Rows are points. Before rounding, the points of a table are all equally far from one centre. They may lie mostly on one side of it. Where is the centre, to within rounding?

Points, 9 rows:
[[ -9 -47]
 [-36 -42]
 [-36  35]
 [-50 -30]
 [-39  33]
 [-11  40]
 [-26  39]
 [-52  19]
 [-59  -5]]
Centre: [-15  -4]

Points:
[[-26 -17   3  19 -27  -9 -41 -37   1]
 [-18 -21  27   9 -30 -33 -33  -1   0]
 [ 29 -35  11  12 -17  -7 -11  -7  18]
 [-31   4   5  22 -34   8 -51 -15   7]
 [ -8 -28  18  16  -2  22 -60 -11 -24]
 [-34 -35  52   1  -5  -5  -6  -9  23]
 [-17   8  13  25 -19 -17 -20 -20  19]
 [-19 -39  11  31 -24 -22 -10   0  13]
 [-32 -46   9  17   9   5 -56  -7   1]
 [-30 -22   8  18   4 -12 -44 -24  24]
 [-19 -36   2   9 -23 -11   8 -31 -20]
 [-27 -23  18  17  -5 -35 -32  -4   7]
 [-16  -8 -20  23 -19  -6 -41 -24   2]
 [-23  -7 -19  22 -24 -12 -19 -10 -22]
 [-31  -4  10  12 -45 -16 -21  -9 -20]
 [  3 -34  29  13 -34 -23 -25   8  11]]
Centre: [-17 -19  10  -6 -12  15 -18  -1   3]

Points:
[[ -4  -6 -23 -32 -56 -10   9 -13 -29  14 -24 -15   7   1   9   9   6  19]
 [ -2 -18 -20 -34 -40  -3  14  -3 -36   9 -27  -1   2   3   9  -4  13  16]
 [  4  14 -40 -25 -47 -26   6 -15 -32  -8  -7 -11 -10  17   7  12  10  -4]
 [ 26   2 -16 -41 -33 -38   8   1 -20   7  -9  -5 -13   4  11 -11  18   7]
 [ -4   3 -16 -25 -27  -6  25  -9 -38 -18 -13  -3   2 -11 -20   5  17 -10]
 [ 11   2 -36 -32 -49 -22  -2   1 -30   4   0 -18  -8  -5 -24   7   0  14]
 [ 24  -4 -35 -18 -53 -23  23  14 -30  19  -8 -15   0  -9  -2  -5  -9   1]
 [ 13  -5  -7 -19 -40  10   6 -18 -35   1 -23 -21  10  23  12   3 -19   6]
 [ -7   3 -17 -17 -40 -19   3  -4 -39  13 -34 -20   8   0   8 -10   0  23]
 [-12   1 -42 -26 -18 -11  32  -9 -42  11 -23 -12  13   1  18  -6   2  23]
 [ -8  15 -13 -20 -47 -17  -7 -16 -40   0 -17 -12  -7  -2   2 -10 -30  23]
 [ -5 -12  -3  -7 -60 -13   2   7 -20   0 -15 -26  -5 -10   8  -2  10  -9]
 [ 16   2 -24 -39 -28  -2   4  -8 -28  -6 -31 -10  21  16  13  -1   0   1]
 [  3   9 -15  -5 -27  -5  25  -3 -50  -9 -22  -7  10  -4   5  16 -14  10]
 [ 13   9 -15 -23 -41 -15  11  -5 -46  15   8 -16   4   5   4  -9  24  22]
 [ -8  14 -16 -36 -17  11   5  -3 -35  -8 -25 -14   0  22   1 -15  -1  21]
 [ 11  -2 -12 -16 -41   1  18  -9 -54  -6  -4  -2   3   3   5   2 -29  10]
 [ -4  11 -37 -17 -55 -24   4 -12 -38  -2 -12 -19 -21   5   9  -1   1  13]
 [  2   6 -26  -1 -41 -18  14 -11 -36  12 -28 -29   2   8   7  16  -2  19]
 [  4  15 -19 -10 -48 -35  17   4 -38   7  -4  -2  -2 -27  19  -1   4  13]
 [  5 -10 -12 -32 -39 -11  12  -7 -43 -10 -23 -24   1   6   0   4  -8  -6]
 [ -2  -8 -25 -10 -39 -16  11  -3 -32  20 -28  14   6  26  -2   5  -3   9]
 [ 27   2 -21 -21 -43  -1  11  -3 -36 -11 -12 -18 -12   3   1 -10  18  -8]
 [ -4   5 -16   2 -55 -30  -5 -14 -32  14 -11 -15  -2  22   9   9  -2   2]
 [  5   7 -30 -29 -41 -26  23 -13 -38  -5  -2 -13  16   6  -3  14   0  19]]
Centre: [ -2   5 -22 -13 -15  -4   7 -10  -5  13   6  -8  -4  -6   7  -4  -8   0]
